Each point is reached from the start by the listed moves, each made once or not at all, plus a little noise. Is the number of moves made odd or even? Then give how often each move was made.

Moves:
(1): [-26 -29  33  48]
(2): [  2 -16 -25  38]
(3): [-52  12 -13 -14]
Start: [  9   2 -10  -9]
Points:
[-16 -42  -2  78] -> even (1, 1, 0)
[-44  13 -23 -27] -> odd (0, 0, 1)
[-71 -30 -15  64] -> odd (1, 1, 1)
[-16 -29  25  39] -> odd (1, 0, 0)

Moves:
(1): [-36 -27  -7   1  17 -11 -26]
(2): [-18 -22 -46  16   9  31  44]
(3): [ 20 -18  37   8   1 -12  48]
(4): [-56  -4  12 -31 -50 -21  25]
(5): [-32  36   9  40  28 -12  13]
(6): [ -3 -19  23  -1   4  33  -2]
Start: [-14 -24 -16  -3  15   7 -17]
Points:
[-106  -58  -13  -36  -18  -24  -16] -> even (1, 0, 0, 1, 0, 0)
[  8 -44  21   2  14  -2  27] -> odd (0, 0, 1, 0, 0, 0)
[-68 -73 -69  17  43  24   1] -> even (1, 1, 0, 0, 0, 0)
[-12 -80  -2  22  29  61  74] -> odd (0, 1, 1, 0, 0, 1)

Moves:
(1): [ 26   3   6  15 -19  24  22 -21 -24   4   7]
(2): [ -4   3 -21   7 -24 -34  -6 -12   5  -5 -33]
(3): [ -3 -14  -2 -19 -22 -24  24   2 -10  36   3]
(4): [ 23  16 -33  23  22   0  19 -13 -12 -12 -10]
(5): [-29   6   3   9   7   5  -6   6  31  -5  36]
(6): [-63 -10   2  11   2   0   1  18  18  -1 -39]
(7): [ 17  74  21   7 -23   7  10  30 -20  14 -12]
(8): [ -6 -52  50  14   4 -30  -3  33  39  28  17]
(9): [-19  -2 -18  -1  12  16   7  14  55   3 -16]
Start: [ 13   7 -29  11   7   4  -5  13  -3 -37  23]
Points:
[ 47  16  47  27 -51 -16  47  57 -19  45  41] -> even (1, 0, 1, 0, 0, 0, 1, 1, 0)
[ -7  62   3  22 -54   6  51  39 -42  17 -17] -> even (1, 0, 1, 0, 0, 1, 1, 0, 0)
[-57 -58 -30  40  27 -36  41  65  86  21 -23] -> odd (0, 0, 1, 1, 0, 1, 0, 1, 1)
[-59  76 -54  42   3   8  48  68  56   1 -15] -> even (0, 0, 1, 1, 1, 1, 1, 0, 1)
[-86 -56  -9  47 -30 -40  36  52 111  23   2] -> odd (1, 1, 1, 0, 1, 1, 0, 1, 1)
[-80  63 -22  19 -18   9  33  82  72  13  -3] -> odd (0, 0, 1, 0, 1, 1, 1, 0, 1)
[-50  67 -23  30  -1  22  14  73  51 -20 -44] -> odd (0, 0, 0, 0, 0, 1, 1, 0, 1)

Moves:
(1): [ -1  14  -7 -13 -10  -4 -12  -4  -7   4  -8  14   0   8  -7]
(2): [-17 -14  10  -4   1  -8 -21  29 -46 -28 -30  12  -7   0  42]
(3): [  9   0  12   2 -20 -27  -2 -37 -12  13  16 -25   1 -13  12]
(4): [  0  13  -5   5  11   8 -18   1  22   2   6  -5 -25  -3  -8]
(5): [-18 -25  -7  12  20  25  11   2   6  18  -3  23 -16  -2  14]
(6): [ 14  -6  15  10 -17  15   4   0  17 -23   5  29 -25  28  18]
(7): [-22  31  -6 -45  -3  26  -9  29  19  -3  13   1  30  -9  26]
(8): [-38  12   3  17  -3  -7  12 -26  35  -7   7  -6   6  -7 -10]
(9): [ -4   2 -19   3 -13   5  27 -18  14   6 -22   1  -5 -15  10]
(10): [-31 -32   1   9  17   8   8 -19   2 -36  15  25   1 -12   6]
(11): [ 15 -10  -2  -6   0  -8  -7  12  18  13  -2  21   4 -13  12]
(12): [ 12  -2  27  19  -6  28   6 -24 -22  -6   7  32 -29 -34  -7]
(13): [-12  12 -20  22  14  -6  12  -5  -6   6   6   7   5  -5  -2]
(14): [-20   4 -11  12 -13  12  -2  16  11 -12  10   6  -5 -11 -16]
Start: [ -3   3  -2  13 -11   3 -17   0  -3   2  20 -12 -20 -21  -4]
Points:
[-38  12  42  34 -49 -16 -33 -62 -55 -22  13  16 -49 -67  25] -> odd (1, 1, 1, 0, 0, 0, 0, 1, 0, 0, 0, 1, 0, 0)
[ -54  -55   -1   96  -15   55    2  -42    4  -44   27  114 -121 -100
   77] -> odd (0, 1, 1, 1, 1, 1, 0, 0, 1, 1, 1, 1, 1, 1)
[-24   7  58  44 -66   0 -30 -63 -37 -45  17  45 -73 -40  43] -> even (1, 1, 1, 0, 0, 1, 0, 1, 0, 0, 0, 1, 0, 0)
[-101  -28  -43  -19  -11   60  -22   47   15  -36   -7   91  -20  -74
   83] -> even (1, 1, 0, 0, 1, 0, 1, 0, 1, 1, 1, 0, 0, 1)
[-42 -27  14  51 -13  51  -4 -27 -11 -52  51  52 -53 -79 -21] -> odd (0, 0, 0, 0, 0, 0, 0, 0, 0, 1, 0, 1, 0, 1)
[-102  -17  -34  105  -12   38   36  -86   88  -31   59   43  -83  -61
   20] -> odd (0, 0, 1, 1, 1, 1, 0, 1, 1, 1, 0, 0, 1, 1)
[ -38   14    6    6  -25   50   -5  -68   21  -22   55   18  -47 -108
   35] -> even (0, 0, 1, 1, 0, 0, 1, 0, 1, 1, 0, 1, 0, 0)
[-31   0 -54  25 -15  43 -18   9  61  34   0  49 -69 -56   0] -> even (1, 0, 0, 1, 1, 0, 0, 0, 1, 0, 1, 0, 0, 1)

Moves:
(1): [  8  11 -20  16  19 -22   0  -6   6  -3 -11   0   2  -4  -7  25 -16  -2
   7  -1  13]
(2): [ -9  -8  -4  -8  -5 -22   4  37   9 -10  24  13 -30  -4  -2 -20  -8  14
  14  10 -23]
(3): [ -2   9 -18 -19  -4  15 -11  -7  18   9   4   3 -21 -15   1   9  21 -13
   0   6 -10]
(4): [  7   0  12  13  12   7 -17  -1 -17  -2   0   7  16  -6  12  19  -4   8
  26  12  28]
(5): [-17   2   3  20  -4   9  -2  -3   6   0  -2 -32 -15  21   6  -3  -2 -19
   5   7   8]
(6): [-17   5   7 -19 -22  -6  32 -30  19   0  10  -7   2 -17   3 -22 -55  14
  10  -3  -7]
(7): [  9 -21  11  -5  -7   0   3   2  14 -15   3 -25 -19  -3  21   5  17  -4
 -31  12  -7]
(8): [ 16  -2   8   4  19  -5   4 -20  -6  18   4 -18  20 -22 -17  -9  17  23
  28   1  -6]
(9): [ -9   8 -18  -6 -17   1  26  -3  33  23  23 -23  24 -13  12   0 -27  14
 -41  18   8]
(10): [ 15  12  -6 -10   8   1 -14  48  -5  10 -22  -5   9 -26   1   7  -5  11
  24 -20 -13]
(11): [ -6   0 -18   5  -9   5 -21  -7 -12  13  13 -13 -12 -17 -14  -4 -22  -9
  -9   6   5]
(12): [  4  -6  10  27 -14   7  -1  -8   9 -13 -23   9   1 -20  10 -25   0  -3
  11  15   0]
(13): [ -8   1   0  13  10   6  20 -12 -21 -19   1  -8   5  -7  28  -2  -3  19
   7  -8  -9]
(14): [ -1  -3   8   4  22   1  14   8  -6 -12 -21   8  -5 -11  -1 -10 -25   3
  -2  11  -6]
(15): [-22  -4  16 -23  14   8 -12 -32  32   7  20 -21  23 -26  32  -5  25 -10
  -8 -21  -9]
(16): [ -5   1 -19 -43 -14 -10  13   0 -12  -1   3 -14  12  -3 -12  13 -21 -27
  -5  15  -1]
(17): [  3 -46   6   4  11  -5  30  -7  11 -26 -14  -5  16 -10  -3   4  -2  24
   6 -27  18]
(18): [-16  -1  -6  -3  -4  -8  15   0   0  27  16   7  -7 -13   3   8  -4 -15
 -15  -6  -2]
(19): [-12  13  17  -6  -8 -17   0   6   3 -11   2  -5   0  -6 -19  17   7 -14
  -7   8  -3]
(20): [-24   8  -1 -28 -17 -22   6 -21   8   0   0 -12 -18   2   4   6   7  12
 -40  -7  33]
Start: [ -5   7  22   3  -9 -15  -6  -2 -13   4  -5  -1   0  26  33  -8  -9   9
  19 -13  19]
Points:
[-61   9  22  35 -27 -61  10 -31  12 -12 -32 -64 -73 -26  38  10 -45 -38
 -63  34  60] -> odd (1, 0, 0, 0, 1, 0, 1, 0, 0, 0, 1, 1, 0, 1, 0, 0, 0, 1, 1, 1)
[-89  14  65 -16  -3 -41  35 -62  14 -18  -8 -19  -1 -58  94 -18  -3   2
 -34 -20  22] -> odd (0, 0, 0, 0, 0, 0, 0, 0, 0, 0, 0, 1, 1, 1, 1, 0, 0, 1, 1, 1)
[ -41   51  -39  -22  -54  -17   58  -28   38   10  -22  -79   16  -54
   74   -7 -121    2   35   14    9] -> odd (1, 0, 1, 0, 1, 1, 0, 0, 1, 1, 0, 1, 1, 0, 0, 1, 0, 0, 0, 0)
[-55 -35  -3 -36 -67 -20  53 -49  58   6   7 -88 -15 -34  84  32 -25 -14
 -66  30  93] -> even (0, 0, 1, 1, 1, 0, 1, 0, 1, 0, 0, 1, 0, 0, 0, 1, 1, 1, 0, 1)
[-57 -14   5 -34  18 -23  74 -79  83  26  19 -35  54 -86  83  14 -96  30
   5 -24  51] -> odd (1, 0, 1, 1, 0, 1, 0, 0, 1, 0, 0, 0, 0, 1, 1, 0, 1, 1, 0, 0)
[ -62  -48   56  -22  -10  -55   61  -24   86   15   71 -111   15  -56
   67  -16   11   21  -31   -8    1] -> odd (0, 1, 0, 0, 1, 0, 1, 1, 1, 0, 0, 0, 0, 0, 1, 0, 1, 1, 1, 0)

Moves:
(1): [ 17   9  -3  14 -17  19  -7  20   9   3   2   5 -10   8  -2 -13  -2  16
  12  -2  14  -8   2  -7  32]
(2): [ 23   7  -6  12 -15   9 -26   0  -1   8  -1  -2 -11  23  17  14  -2   5
   2  -1  -4  -3   5 -14   8]
(3): [  2   4  -7  -5 -11  -2   7 -25 -14   2  -8  35 -14  21  22   4 -27  -8
   5   8  -5  10  -2  29  14]
(4): [-10   1  -2  11  -8   8   9  19  -6  -3  -4  -4  -6  -8   4   5   0  -8
 -14  11   5  -1  -5   4   7]
(5): [  3  11 -22  24  22  16  13 -30  10  -8   0  12  12  -1   3 -25 -25   1
  33  15   0 -10  23   2  -5]
(6): [ -9   6 -16   3  -6 -15   8  15  -3  28   7  16 -15 -27 -22  -2  18   5
   4  13  -8 -15  13  21 -10]
(7): [  2   1  -4  18   3  16  16 -23   7   0  -3   4  -9  -5 -10  19  -4   4
  -7  10  12   6  28  -3  -3]
(8): [  0  -3  -4 -15 -16   7 -34  -4  -3  24  -9 -29  -1  19   8  -4 -10 -12
  -6   8  -3 -10  17 -15 -41]
(9): [ -2   1   4   1  -3  -5  -4  28  10  -5 -23 -13  -3  30 -27   3   3  35
 -10  -7  -5 -23 -14  24   5]
(10): [-11  -4   0   5  -5  -7  16 -23  -7  12  30   3   6 -20  -5  11   1 -19
  -5  13   1  -4 -16 -10   4]
(11): [ -1  -4  -3   2   7 -16 -12   5  -7   6   5  18  -6 -10   3   4  -6 -14
   8 -23  11   8  -5  10  -8]
(12): [-20  -9   1   3  17   6  -4   2 -11 -18  19  -1  13  -9   2  19  -3  -8
  13  -9   9  25   4   1  13]
(13): [ -5  -3 -13 -13   6   5   5   3 -10 -15 -10   3  -1  21  -8   7 -17  21
 -13  -2  19   3  18  -5 -18]
(14): [-22   8  -2 -17  16  -8  -6   5 -16   3  -4   7  -1  10 -17  -1  -3  -4
 -18   5  -2 -22   5  12  12]
(15): [ -9  -7 -22  14 -30 -28  26  14   6  23 -26  18   9   8  -6  14  28  18
  44  -8  13 -13 -10  13   1]
(16): [  6  -3   7  10  -4  17  11  -1  -8  15  -3  -8   6 -11   1 -21  -8  -8
   3 -23 -29 -17  -9  11  -2]
(17): [  4  -3   3 -21  11  11   8 -16  15 -22   2  -1  -7  17   0   2  -5  -7
  14   8  -1 -12   0   2   1]
(18): [  1  -7  -2  -6  10  -6  -7  17  13  -8   2   5  -1 -11   6  -2   0  22
 -26  -4   1  16 -23   1  15]
(19): [ -5  -9  31 -12   7   7 -14  19  11 -18  -6   8  18  -9  -1  -1  -2   1
   7   5  -5  37 -14 -31  -4]
(20): [ -4  -9  -4  12 -44 -14   3  17  -9  -7 -16  -2 -12  10  30  17 -17   4
  17   9  12  -5 -11  -4  27]
(21): [-25  -5   4   6   3  27   3  -4   9  -7  33   2   1  -4  -2  13   4  40
 -31  -2  14 -15  11 -13   5]
(22): [-17  16  29  -9   3  32   4  -7  12  -6 -16   4 -26  23 -15  -6  -4   8
  19 -12 -19  -1 -21  -9  20]
(23): [  5 -31   4 -15   8  -3  14  -9  -3 -20  10  27 -26  15  13 -32 -22 -18
  -7  19  -9   7  -2   2  -4]
(24): [  7  -6  17  17  16   4 -18  18  -2  25  19 -13 -17  -2  30   7 -25   3
 -12   1 -11   0  -1  11  11]
Start: [ -1 -12 -10  23  -9  -2   8  10   8  -4   0   4  -1  -1 -10 -22  -5  -1
   6  -6 -11   0  -5   4 -11]
Points:
[-33 -11   5  48 -33  72   1  -6  52  34   3  18  11  13  -5 -33 -23  53
  44 -14 -44 -19 -42 -58 -10] -> even (0, 1, 0, 0, 1, 0, 0, 1, 0, 1, 0, 0, 0, 0, 1, 1, 0, 1, 1, 0, 1, 1, 0, 0)
[  3 -29  24  40 -19  43   0  59   1  17 -63  98 -91 121 -10 -20 -96  57
  38 -37 -29 -15 -24  44  53] -> even (1, 1, 1, 0, 0, 0, 1, 0, 1, 0, 1, 0, 1, 1, 1, 1, 0, 0, 1, 0, 0, 1, 1, 1)
[-84   3 -13  71  48  50 -15  27   1  27  90  51 -53 -36  -9  13 -48  29
 -22   4 -17 -21 -14  22  63] -> even (0, 1, 0, 1, 1, 1, 0, 0, 0, 1, 1, 1, 0, 1, 0, 0, 0, 1, 0, 0, 1, 1, 0, 1)

Moves:
(1): [  8  -1   5 -19  -5 -12  -4   4  11   3   2  11  10   9  -2   1   9  14
 -18   7 -12  10  13   2]
(2): [ 26 -26 -23  -8  -5  15  -8  10  16  -2  18  10   9   0   2  16   7   5
  35  -4  15  13  29  -2]
(3): [ 12  16 -21  -4  -9  21   2   1 -12   6   7  -3 -14  -3   0 -17  12  -8
  -7 -14  13  -1  -6   5]
(4): [ 11   5 -10  11 -10 -10  -6 -28  -9  12   1 -14   5  25  12  13 -31  12
  -7  -5  -3  10  15  12]
(5): [ 25 -22  16 -18 -17   9  12  -1 -29   6   7  -2 -24 -13  -7 -13   2 -16
 -30  14  -5 -12 -24  13]
(6): [ -2 -15   6 -23  -8   5   0  30   7 -11   2   9  -5 -21 -23  -6  13  23
  -3  41  -7 -17  16   6]
(7): [ -8  -9   3  29  10 -16   0  10   3  14   6 -30  -8  11  18 -11  16  16
   8  35   2 -23 -33 -28]
(8): [  2  -2   0  -2  22  30  -8   1   5  -6   8 -29  16 -29  -6 -27  -2 -11
   7   5  10 -27 -15  -2]
(9): [  2  -4  -7  -8  -8 -13   1  -5 -12 -18  -4  -7  -8 -15  13 -14 -11 -21
   1   1 -26 -11   8   9]
(10): [  3  11  -6  12   9 -32 -11  -6   8  -2  -1   8  -4   9  11   5  11   1
 -12  -1  18  10  13  10]
(11): [-29 -33 -19  -8  13   2  -4  -9  23  -8   4  -5  22  -3 -19 -21   1  15
  12  19  28  16  -2  -7]
(12): [  2  31  11 -12  25   4  21 -16  20   5  -7  -1   2 -11  21   9 -15 -16
  -2  23 -15  -3 -16  18]
(13): [ 13   9  -2  -8   1  12   6   9   2  11   5   0 -14   0 -10  -5  30   2
  19 -31  -2  -7   6  19]
(14): [  1  -3 -21   0  24  21   8  17  26  -5  25  12   0   2   3   7   5  12
 -13 -11   7  10   5  10]
(15): [-13 -11  11   3  21   2  37 -37 -14 -11   1  18 -28 -24 -23  -8  20  41
  -3  23  -3 -11 -29   0]
(16): [  4  12  -5  18   8   9   4   0  12   9   6 -12  15 -12  36  12 -11  19
 -22  -3  27  -8   1   5]
(17): [  9  -5  25 -16   7   9  30   9 -11 -15   5   6  -4  18  -9   9   3 -22
   3   1  -2  -4 -11   6]
(18): [-16 -16  16   3 -23   0   0   2   8  -8  10 -10  -5  -2  -3  -9  -1   0
   4  14  -5   3  26 -12]
(19): [  9 -15  -3  28  -8 -29 -11  13 -10  -9  16  13  16   3 -10 -26  -5 -15
   3  -9  -4  -4 -10  17]
(20): [ -1   2  12  -3  10  11 -18 -22   1 -13   7  -8  29  23  -6 -10  12  10
   1 -18   3   9 -47  26]
(21): [ 13   1   3  15   6  14  22  12  -1  -1   3 -22  14  -7  11  24   4   4
 -32   0 -18   0  10  15]
(22): [ -6  12  10   9   9   8  30   9  12 -14 -32  27 -30  -5   4  -1  -5   5
 -14 -22 -13  27  -5  -6]
(23): [ 16  -4 -10   0 -11   3   6  -7   3  -8  21 -22  -7   0   4  13 -12  16
  17 -16   5   0 -16  -3]
(24): [ -5   2  23   2   1 -25   2  24  -9  -3  10   5  -6  -2  -3  -2  12   7
  19   4  -6   7  23   9]
Start: [ -9   1 -19   4 -32   4  26  22 -14  25  -3  27 -11  -4 -19  14 -12 -16
  24   4  -1 -21  -7   9]
Points:
[ 67 -12 -20   9 -30  63  48  -5   2  34  64 -90  33 -27  68 -10 -26  -4
 -39  56 -14 -59 -44  72] -> odd (1, 1, 1, 1, 1, 0, 1, 1, 1, 0, 0, 1, 0, 0, 0, 1, 0, 1, 0, 1, 1, 0, 0, 0)
[ 57 -77 -38 -25 -35  14  50  40   8 -33  70   1  59  25 -39   2  18 -10
  69 -47 -21   2 -21  92] -> even (1, 1, 0, 0, 0, 0, 0, 0, 1, 0, 1, 0, 1, 0, 0, 0, 1, 0, 1, 1, 1, 0, 1, 0)
[ 62   1 -13 -25 -14  54 121  82  37   4  21   5 -42 -17   9  51  21  22
   9  52 -36 -21 -28  21] -> even (1, 1, 1, 0, 0, 1, 1, 0, 0, 0, 0, 1, 0, 0, 0, 0, 1, 0, 0, 0, 1, 1, 1, 0)
[ 27 -37   8  58   4  -2  99  20 -20   7  62 -50 -27 -32  26  19  35  37
  51  43  11 -67  40  47] -> odd (0, 1, 0, 1, 0, 0, 1, 1, 1, 1, 0, 0, 1, 0, 1, 1, 1, 1, 0, 0, 1, 0, 0, 1)
